Each row of a before or after table is a point. One or more steps were done to the points. Then noise was added and the rows were shuffled. The steps act on columns, c1 being the first. Name the steps. A step turns or swaps two columns, mirrors them in a line or flattens them onto one, adds a multiple of one to another, or multiplies or shifts one. Angles are multiples of 10 degrees, from the lower column toward the higher: turns from -170 to 170, lines from 10 to 170 but not 90. Use the fewest steps. Two steps may share a column if one is a turn and the other turns, adds or multiplies; they go together, in the order done. Otherwise the lowest column goes first.
In the rows, 128 means zero.

Before:
[[158 142 122]
 [137 100 183]
 [182  91 146]
 [119 174 121]
 [100 160 145]
 [126  70 111]
 [133 153 151]
 [129 124 123]
 [187 119 138]
 [130 161 124]
 [204 138 176]]
After (11 x 3):
[[ 79 144 205]
 [129 181 130]
 [ 74  82 135]
 [144  38 123]
 [106 167 136]
 [117 113 186]
 [135 119 128]
 [139 200 116]
 [113 179 101]
 [135 153 158]
 [108  67 183]]
Steps: turn c1 and c3 by 90 degrees; multiply c2 by 1.6

Before (12 x 6):
[[125 165 100 166  98  64]
 [ 40  93 181 130 165  98]
 [158 128 115 123 119  85]
 [152 139  94 118  96 118]
 [185  58 135 170  50 111]
 [127 177 105 182 144  90]
 [113 126 150 131 135 103]
 [152 165 149 126  86 140]
 [148 147 118 166  83 163]
 [169 147  93 150 152 133]
 [170 151 129 154 160  81]
 [165 148 133 135 140 131]]
After (12 x 6):
[[144 134 137 172 123  99]
 [144 128  84  72  99 164]
 [185  80  74  89 128  95]
 [142 122 125 138 108 165]
 [133  72 140 165 137 152]
 [158  98  62 103  83 108]
 [146  97 113  59 149 142]
 [171 135  93 154 232 170]
 [111 179 166 229 119  34]
 [192 131 103 136  85 142]
 [106  88  84 124 150 162]
 [183 117 126 102 137 132]]
Steps: turn c1 and c6 by 60 degrees; turn c2 and c5 by -140 degrees; multiply c3 by 2; turn c3 and c4 by 70 degrees

Before, 14 rows:
[[ 61 167 128  84  66  55  34 124 145 162 124]
 [113  56 148  79 160  95 132 143 147  98 136]
 [121 114 123  94 172  89 151 138 118 103 155]
 [162 200 137 148 131 128  76 156 129 161 152]
 [109 141 112  86 167  68 124 176 166 103 141]
 [ 89 122 129 171 142 100 161 137 154 115  82]
 [141 169 158 110 162 118 134 140 178 147 137]
 [130 219 145 162 152 172 134 145 122 176 194]
 [142 136  89 124 130 129 153 136 127 142 134]
 [106 124 114 182 144 106 104 144 120  81 142]
 [107 138 146 107 146  72 115 148 105 113 104]
 [130 182 110 131 157 127  90  52 141 179 142]
 [162 192 186  98  46  71 131 108 133 128 210]
 [139 186 200  73  55 126 131  94 138  53 163]]
After, 14 rows:
[[ 95 112 123 103 146  91 117 147 117 116 106]
 [109 140 145 184 145 110 104 149 118  81 143]
 [101  91 146  86  63  78  35 125  98 161 124]
 [117 148 128 102 171 100 152 140 151 104 155]
 [141  80 149 133 155 128  88  52 101 181 140]
 [124 134 126 156 140 110 158 137 205 113  83]
 [133 180  77  81 162 105 133 146 154  98 134]
 [126  42 163 180 150 157 134 145 127 174 193]
 [153  43 106 120  48  88 127 107 112 130 211]
 [147 132 163  93 168  87 124 180 162 105 140]
 [140  35  86  82  55 125 135  94 128  53 164]
 [152  67 164 155 130 129  71 158  50 161 149]
 [133 141 166 126 131 133 152 137 141 138 134]
 [177  77 127 113 163 122 135 141 156 149 136]]
Steps: turn c1 and c9 by -50 degrees; add 1 times c7 to c9; add -0.3 times c8 to c3; turn c2 and c3 by 150 degrees; add 0.3 times c11 to c4; multiply c6 by 0.7

Before (11 x 18):
[[158 100 117 172 127 132 209  61 127 143 130  81  55 184 156 137  95 153]
 [171  92 141  80 108 190 118 110 163 122 149 131 154 144 152  91  45 100]
 [163 160 108  77 141 164 126  86 172 113 133  99 135  71  98 159 111 111]
 [142 177 114  82  85 154 143 109 137  90 132 160 139  72 111 124 106  47]
 [111 143 185 119 140  62 138 137 186 131  98  47  97 191 124 144 154 151]
 [145 130 110  75  85 125 106  88 129 133 143 146 126 116 156  96  59 145]
 [117  40 153  73  83 136 121 113 189 130 165 178 141 119 159 120  65 138]
 [125 180 187 124 104 104 166  98 201 179  74  85 112 170  84 137 164 164]
 [108 187 118 144 147 103 192 168 164 173  94  54  99 137  98 117 182 156]
 [108 111 157 113  76 117 138 143 174 147  75  72 125 114 145 138  87 141]
 [165 131 156  94 118 178 114 121 104 127 137 126 147  74 153 140 130 110]]
After, 11 rows:
[[134 182 113  82  77  65 145 109 129  90 116 156 106  73 108 151 149 171]
 [116 140 192 151 146 185 144 132 203 134 150  58  66 192 125  89 144 149]
 [156 101 124 125 124 161 206  62 143 142 133  86  29 186 147 110  72 111]
 [168 131 155 109 121  75 123 124 108 133 129 121 114  68 155 142 146 107]
 [121 176 188 157  99 171 165 105 214 182 180 101  88 162  85  97 152 123]
 [106 110 158  91  76 137 138 141 192 142 176  73  98 109 137 100 117 116]
 [110  46 153  39  78 136 121 115 177 121  89 170 117 130 166 154 120 121]
 [109 193 119 177 149 164 197 176 183 169 164  78  77 135 106  73 146 113]
 [165 163 105  86 137  98 126  81 187 111 118  77 105  70  87 131 152 127]
 [172  87 139  26 114  80 118 105 143 126 106 155 131 152 153  91 115 112]
 [147 126 108  45  83 153 107  77 109 128 117 163 102 118 156 115 123 118]]
Steps: turn c4 and c17 by -50 degrees; add 0.3 times c8 to c6; turn c6 and c18 by -140 degrees; turn c12 and c16 by 40 degrees; add -0.3 times c12 to c9; multiply c11 by -1; shift c13 by -30

Before, 13 rows:
[[161 167 134 109 141 220 107 109 130 112 185  59  92 153 108 155 120 103
   95 141 152  86 150 120]
 [170 129  95  96 168 183 124 116 144  93 123  82  84 151 122 120 146 119
  209 133 136 131 104 122]
 [156 119 172 100 130  79 104 148 121 118  77 128  86 111  96  78  82 120
  184 150 154 126  97  94]
 [108 159  99 113 153 138 150 160 157 169  98 115 139 192 155 124 138 119
  106 148 160  74 159  95]
 [142  75 131 132 148 163  75  66 166 141 152 148  99  76 147 127 174  99
  158 152 127 158 134 109]
 [134 126 191  60 162 129 155 126 113 122  83 103 162 132 189 197 128 149
   56 120 115  68 177  83]
 [122 110  99 136 154 201 175 114  90 164 152  92 114 122  91 126 130 121
  139 117 169 140 119 139]
 [119 128 111  98  89 152 129 124 118 140  97  93 119 124 151 138 141  91
  113 138 140 101 176 142]
 [128 182 141 137 170 160  98 165 128 115 111 125 127 108 115 150 129 121
  144 105  97 104 191  96]
 [110 110 127 137 142 178  95 145 112 165 111 163 131 162 132 107 158 178
  136  85 166 164 124  89]
 [118 181 111 140  98 159 153  91  82 181 146 108 112 105 182 172 152 146
  142  73 154  68 120 139]
 [119 157 146  82 144 173 158 129 144 167  91 128 133 103 164 153 157 146
   66 141  96 161 187  94]
 [ 98 168 119 113 102 172 143 137   7 116 140 153  49 159 148 161  96  82
   68 109 124 154 129  79]]
After, 13 rows:
[[108 159  99 112 123 139 157 148 150 170  99 117 117 241 155 133 136  93
  107  87 111  86 159  95]
 [118 180 111 138 114 160  83 114 154 180 146 107 168 126 181 151 152 113
  141 200 163  67 120 140]
 [170 130  95  96 101 182 144 106 124  92 122  83 157 163 122  94 146 122
  209 104 121 135 105 122]
 [128 180 141 136  80 158 128 158  97 116 112 125 142  71 113 144 130 110
  144 107 117 110 191  95]
 [133 126 191  61  96 131 113 120 154 122  85 103 146 120 188 202 127 116
   57 113 115  66 179  83]
 [121 110 100 137 102 202  88 111 175 164 152  92 138 162  91 117 131 126
  139 126 162 142 119 138]
 [159 167 135 109 125 220 131 104 107 111 184  60 172 184 108 126 122  84
   95 118 130 105 151 120]
 [140  75 129 133 127 165 166  58  75 140 153 146 149  63 148 109 174 119
  157 123 162 168 135 107]
 [120 129 110  98 165 152 117 129 130 140  96  93 141 136 153 130 141  83
  114 146 142 122 176 142]
 [107 111 126 137  90 179 112 153  96 163 112 162 112 208 133 114 156 189
  136 144 137 135 124  89]
 [ 99 168 121 113 136 172   6 148 142 117 139 153 210 163 147 101  95 101
   68 154 105 175 128  80]
 [156 119 171 102 140  78 122 141 104 117  78 128 127 133  97  63  81 120
  184 106 157 131  98  94]
 [118 158 146  83 123 172 145 121 158 166  89 129 138  64 164 151 157 160
   66 109 119 148 187  95]]
Steps: turn c5 and c20 by -140 degrees; turn c8 and c20 by -20 degrees; swap c7 and c9; mirror c13 and c16 in the line at 70 degrees; turn c14 and c21 by -40 degrees; multiply c14 by 1.6; turn c18 and c22 by -30 degrees

Before, 10 rows:
[[126 165 125 132 133 116 127 143 126 158 127 115  98  96 101 105  84 114
  161 108 155 128 119 119 180 190 133 132 151  82 109 139 126 127  88  88
  143 198 182 136 172 109 134  50 159 188 145  78  64 152  99 146 131 113
  130 122 172 199  89  98 135 106  74 138]
 [116  94 182 124 202 205 101 116 152 141 101 137 139 102 146 193 185 123
  174 143  97 180 118 164 118 108  96 152 109 167  75  97 196 191 150 167
  179 108  87 116 106  68  69 174  90 108 120 149 149 125 152  97 196 112
  182 147 102 120 161 155  96 173 151 112]
 [ 85 166 212 109 111 144 146 108 138  94 152 136 170 151  75 135  94 131
  145 156 122  91 144  96 137 115 118 138 103 119 131  99 124 115 153 121
  136 103 156  78 135 142 144 151 120 104 171 126 121 147  77 106  98 161
  131  95 158 150 138  85 139 139 100 118]
 [ 81 167 194 119 125 149 140 125 166  89 116  99 141 176 139 109 103 120
   96 113 122 102 125 128 144 118 136 120 123 147 133 106 184 111 104 136
  132 145 144  87 128 147 128 126  96 111 174 158  94 110 121 103 116 129
  125  85 190 159 103 121 166 173 149 111]
 [ 71 165 204  78 107 153 161 108 177  81 158 128 122 164 106 163 106 152
  153 152  78  98 136  95 118 115 121 142 110 175 124 103 184 138 125  76
  150  90 162  69  80 107 157 133  97 141 154 181 142 167  81 103  96 146
  154 100 130 134 139 111 178 187 135 144]
 [ 95 156 184 129 105 115 164 126 163 115 160  97  98 129 120 144 102 112
  104 121 140  89 161 116 181 129 144 119 134 125 145 102 108 105 120 127
  152 158 169  89 141 133 123  91 120 158 172 113 113 132  94 114  98 103
   75 125 128 152 113 117 179 164  72 106]
 [ 80 153 180 105  92 122 107 119 142 123 158 128 138 139 118 139  98 151
  121 143  97 119 135  92 119 160 139 121 120 153 109 102 133 113 116 138
  144 114 150  77 135 114 131 101 119  97 153 142 105 160  72  97  88  98
  117 109 173 157 108 101 146 229 101  90]
 [135 153 130 184  78 138 121 192  92 150 131 114 120 160 150 120 124  73
  163  79 153 182  90 150 165 165 148 112 178  86 111 178 121  91  77  78
  153 177 176 134 156 125  93  98 148 166 137  86  92 106 135 185 147 109
   83 120 126 175 114 130 104 114  95 134]
 [175  83 154 174 164 142 121 133 101 181 105 167 178  66 165 160 138  92
  218  78 143 190  70 191 156 185  79 141 151 184 107 171 166 171  97  69
  150 150 127 177 151  98 102 166 167 168  81 135 163  68 176 159 181  98
  141 181 147  74 160 136  99 103 139 163]
 [180  97 124 180 168 171 131 127 100 126  68 182 151 126 169 171 138  65
  183 102 140 159  95 180 146 172 101 171 162 145 105 163 139 167  94  30
  148 130  93 171 185  85  88 141 197 179  99  98 146  90 153 178 173  87
  121 164 165 130 182 124 113 139 125 200]]
After, 10 rows:
[[176  85 153 175 164 143 120 133 101 181 105 166 179  79 165 160 138  92
  218  78 144 189  70 191 157 184  78 141 152 184 108 126 166 170  98  67
  151 150 128 176 152  99 103 165 167 168  81 108 163  67 175 159 181 249
  142 180 147  73 159 135  98 103 139 163]
 [ 95 157 184 129 104 115 165 127 163 115 161  97  98 106 120 146 101 112
  104 121 140  89 162 115 180 130 145 120 135 125 145 156 109 105 120 127
  152 159 169  90 142 132 123  91 120 160 171 207 114 131  94 115  97 106
   73 125 128 153 113 117 178 165  71 106]
 [133 154 128 184  79 138 121 193  91 151 130 113 121 121 150 121 127  74
  162  79 153 181  90 150 164 165 146 111 179  85 111  68 122  92  77  77
  152 176 177 134 156 124  93  98 148 166 138 106  91 106 135 185 147  36
   81 119 125 175 114 129 103 114  94 134]
 [125 165 125 132 133 115 128 143 126 158 126 115  98 103 101 104  83 114
  161 109 156 127 120 119 179 190 133 132 150  82 108  76 126 127  88  90
  143 198 182 135 173 108 134  51 160 187 145 141  64 154  99 146 131 190
  129 120 171 199  90  98 136 106  74 138]
 [ 86 167 211 108 112 143 145 107 138  95 152 135 169 168  75 136  94 130
  146 156 122  91 144  96 137 115 118 139 103 118 131 182 124 116 153 120
  135 102 157  78 135 144 144 150 120 103 171 226 123 147  77 107  97 102
  132  94 157 149 138  87 138 138  99 119]
 [ 81 167 193 118 125 148 140 125 166  89 115  98 142 145 140 108 102 120
   98 114 121 102 125 128 143 117 136 121 123 146 132 198 184 112 104 137
  131 146 146  88 128 148 128 126  95 112 175 188  94 109 122 102 116  15
  125  86 190 160 101 120 165 172 150 110]
 [ 80 153 180 106  92 121 107 119 141 123 159 128 137 103 118 140  97 151
  122 142  98 118 136  92 119 161 139 120 121 153 109 180 132 114 116 136
  144 115 150  78 136 114 130 101 120  98 152 188 105 160  72  97  87  76
  116 110 174 158 109 101 146 228 102  90]
 [181  96 124 180 168 170 131 127 100 127  68 182 151  88 169 171 136  64
  183 102 141 160  96 179 147 173 102 172 162 144 105  82 137 167  95  30
  148 130  92 171 185  86  88 140 197 179  99 108 147  90 152 177 173  97
  121 164 164 130 182 124 113 139 125 200]
 [ 71 165 204  77 106 154 161 106 176  81 158 127 122 158 106 163 106 151
  153 151  78  97 136  96 118 115 122 141 110 177 122 224 183 139 124  77
  150  92 162  70  80 106 157 134  97 140 154 190 142 167  81 104  96  60
  153  98 129 135 139 111 178 188 135 144]
 [115  94 183 123 202 204 101 117 152 142 101 138 140 105 146 193 185 123
  173 142  97 180 118 165 117 108  95 151 109 166  76 190 196 191 151 166
  179 107  88 115 106  68  70 174  90 109 119 191 149 125 154  97 196 175
  182 147 102 119 162 155  95 174 150 112]]
Steps: add -1 times c3 to c32; turn c32 and c48 by -120 degrees; turn c14 and c54 by -70 degrees; multiply c54 by 2.5
